Each row of a before or after table is a point. The points were changed in one or more steps. Then noise was added and the rows were shuffled. The steps act on columns, c1 being the first. Write out the steps. A step turns or swaps two columns, mirrors them in a line or flattens them onto one, adds a multiple of one to another, or multiplies or shifts one. Angles are multiples of 10 degrees, from the lower column toward the higher: turns from -170 to 170, lines from 10 to 170 but not 90. Use the fewest steps. Two steps may share a column if one is a turn and the other turns, adds or multiplies; they go together, in the order done. Otherwise the lowest column goes first.

Before (9 x 2):
[[-10  -9]
 [ 12  -9]
 [-38  27]
 [-44  -1]
 [ 59 -38]
 [-22  67]
 [  0  20]
 [-27  82]
 [-47 -23]]
After (9 x 2):
[[-31 -42]
 [-11  -5]
 [ -9 -43]
 [ 20 -44]
 [ 75 -40]
 [ 64 -33]
 [-26  67]
 [ -7  13]
 [ 20  -6]]
Steps: mirror c1 and c2 in the line at 40 degrees

Before (13 x 6):
[[-22   1 -12  45 -22 -41]
 [ -9 -21 -27 -11 -37  55]
 [ 10 -36  18 -23  54  59]
 [  0  -1  16  47  -8 -59]
 [ 10 -33 -10  43 -44 -51]
 [  8  -5 -51  37  -9 -73]
 [ 13 -18 -18 -42   3  73]
 [ 58 -38 -21 -31 -25  33]
 [-21 -90  11 -50  44  55]
 [ 10 -15  23 -73  -8  40]
 [ 28 -66  -3 -45 -17  58]
 [ -3 -48 -17 -80 -10  37]
 [  6 -24   5  39 -46 -35]]
After (13 x 6):
[[ 10 -15  38 -22  62  54]
 [ 59 -43  10 -29  31 -25]
 [ 11   6  26 -72  39  -8]
 [  8 -32  13  39 -52 -43]
 [-21 -60  67 -49  55  43]
 [ -9 -34  -8  -9  55 -37]
 [ -3 -46  18 -76  39 -10]
 [ 27 -55  41 -43  57 -16]
 [ 16 -25  -3 -42  72   4]
 [  6 -15  21  40 -34 -48]
 [-20  -8 -11  42 -42 -23]
 [  8 -36 -35  41 -72  -9]
 [  4   7  13  45 -59  -9]]
Steps: turn c2 and c3 by -40 degrees; swap c5 and c6

Before (8 x 9):
[[ -4  -2  68  24 -15  36 -59 -48  14]
 [  4  24 -30 -36 -16  -5  -7  43  38]
 [ 34  -9  -3  -4  -9  38  -2 -16 -45]
 [ 19  47 -73 -29  29  35 -39 -89  77]
 [ -8 -31 -32 -15   1 -25  38 -14  38]
 [ 16  13 -69  10  17  31  24  -6  73]
 [ 81 -18 -52   7 -34  -4  26  43  31]
 [ 49  17 -17 -49  -6   3  63  31  30]]
After (8 x 9):
[[-80  20 -16 -68  -6   4 -11  24  46]
 [-82 -20 -50  30 -34  -6  35  46  31]
 [  1  26 -29 -39 -10  -5   6  42  50]
 [ 44  -1  63  51 -13  39  39 -47   4]
 [-20 -30 -30  -3   3 -26 -32 -15  45]
 [ 14  47 -66   1  32  38  39 -91  81]
 [-28  -1  -4 -40  -8  41  30 -13 -43]
 [-25  13 -67  68  14  27  -8  -8  62]]
Steps: turn c1 and c7 by 140 degrees; turn c4 and c9 by -20 degrees; multiply c4 by 2

Before (11 x 14):
[[ -6 -46 -30  27 -40  11  10  45 -22 -22  33  35 -14   2]
 [  2  27 -29   7 -22  23  -9  14 -32  29  13   5 -16  13]
 [-21 -20 -13 -11 -11  -2  25 -27 -19  30  -9  19 -37  70]
 [ 26  27 -21  11  -1  12  94 -23 -17 -43  -5 -11 -22 -14]
 [ 44  27 -30  32  76 -41  -3  29  46 -20  -8 -40  34 -10]
 [ -6  32  81 -40 -45  12 -18  26  -6  13   2  30  -9  -4]
 [-20  28 -14  32 -50  -6 -12  33 -22  11 -15  10 -34 -18]
 [-14  23 -20 -16  -2 -16 -16  -8  27 -15  13 -23 -27  32]
 [-21  29 -28  17 -14  13   7 -33  15  31   0  32  31  10]
 [ 25 -45 -23  -1   3  13 -10 -17  66   2   5  23 -17 -26]
 [-20  16  60   5  74  18   9  19 -17  -8  -4  13 -27 -22]]
After (11 x 14):
[[-22  23  -5  -9  -5  -3   0 -27 -19  23  -9  19 -37  70]
 [ -7   3  32 -39  55  13  -1  25  -6  95   2  30  -8  -5]
 [-21 -13 -11  16  30  14   0 -33  15  76   2  31  31  11]
 [ 44 -70 -12  31 -41 -41   0  27  45 -82  -8 -39  35  -9]
 [ -5  61 -12  27   1  11   1  45 -22 -20  34  34 -14   2]
 [-15 -16  -8 -17  15 -16  -1  -8  27   9  13 -23 -27  31]
 [ 26  33  -9   0 -31  12  -2 -16  66 -45   5  23 -17 -26]
 [  1  -6 -12   7  34  23   0  13 -33  81  13   4 -15  13]
 [-21  11  -6  32  57  -6  -1  33 -21  95 -15  11 -34 -19]
 [-19 -61  25   6 -46  17  -1  18 -18 -78  -4  13 -28 -22]
 [ 26 -21  -8  11  19  11   0 -24 -16 -15  -5 -12 -22 -14]]
Steps: turn c2 and c5 by 140 degrees; add 1.5 times c5 to c10; multiply c3 by 0.4; multiply c7 by 0
